Each wall is flat, endless, passes through zero and stands at right angles to its row. A trip goes straight from one point to another. List the walls that it crosses, first one first.

Walls:
(1): [ 7.2 -8.8 -0.9]
(2): [ 4.0 -4.8 -1.7]
(3): [-10.5  -7.5   1.0]
(4): [-5.1  0.7 -3.2]
(5): [-4.4 -0.5  3.5]
(6): [ 4.6 -5.3  2.2]
(7): [-2.9 -6.2  1.8]
Trips:
[-5.0 -2.3 -7.9] to [-5.3  4.1 -1.2] -> 2, 5, 7
[-6.7 -2.8 -3.4] to [-3.2  2.6 -4.0] -> 7, 5
[ 1.8 -0.3 -6.4] to [ 1.4  0.5 -2.9] -> none
[-3.3 -3.2 -2.6] to [-4.7 -1.3  3.1] -> 1, 2

Walls:
(1): [-1.0  0.6 -4.4  2.8 -5.6 -5.7 -1.4  3.0 -0.8 -3.2  4.6  0.7]
(2): [ 6.9 -7.1 -8.7 -6.6  2.9 -4.4  0.5 -1.0 -6.2 -6.1 -0.5 -0.9]
(3): [ 6.9 -4.6 -1.3 -1.6  4.8 -8.1  6.7  3.9 -8.5 -1.6  3.1  0.9]
(4): [ -5.8  -1.0 -13.6   0.8  -4.5  -7.9   8.9  -5.5  -0.1   3.4   7.5  -1.4]
(5): [-4.2 -1.5  0.9  1.4 -0.8 -4.1 -3.4  0.1 -3.2  8.3 -4.5 -4.7]
(6): [ 4.9 -3.2  4.6  3.2 -3.3 -0.5  5.7  1.8  3.6  3.9 -2.5  8.3]
(7): [-1.3  0.0 -6.9  8.8 -0.5 -2.1  4.9 -2.6  2.7 -4.4  1.5  1.2]
Trips:
[-1.9 -5.9 -7.0 -4.6  0.3  0.5 -1.9  2.6 -4.1 -1.5  0.4  3.4] to [-1.1  6.0 -5.7  5.4  0.7 -1.9  0.3  0.3 -5.5 -6.4 -4.3 -5.9] -> 7, 5
[ -6.6   1.9   3.4   9.5   0.5  -5.5 -10.5  -2.2   7.5   2.0  -0.8  -2.9] to [ 0.7 -1.6  5.1  5.4  5.0  1.3  2.2  4.0 -3.1  0.8 -4.2  5.1] -> 6, 1, 3, 7
[10.8 -0.9 -3.9  1.0 -0.3  0.0  2.1  1.0  4.1 -1.0 -1.7 -0.1] to [ 4.5  1.3  1.3 -6.3  2.8 -1.6 -3.8  2.5  1.0  0.5 -8.3  2.6] -> 1, 7, 5
[-0.1 -2.8 -4.8  1.4  7.0 -4.6  9.0  1.2 -2.1 -7.9 12.1  6.1] to [ 7.2  3.1  0.2  5.1 -4.9 -1.0  3.4 -0.3 -1.3 -1.6  5.0  3.8] -> 2
[-3.1 -4.7 -5.5  6.7 -3.1 -4.6  5.2 -6.4 -5.5  5.6  1.5  5.2] to [ 0.7  1.9  1.9  1.0 -6.3  4.8  4.1 -4.1  4.3 -3.8  8.0  1.7] -> 2, 5, 3
[ 6.3 -7.2 -4.4  5.2 -2.4  3.5 -2.1  0.0  5.6 -4.3 -7.0 -3.2] to [ 3.0  5.6 -2.2  7.5  9.0 -3.0 -0.3  1.5 -3.3 -0.1  3.9 -1.1] -> 1, 3, 6, 4
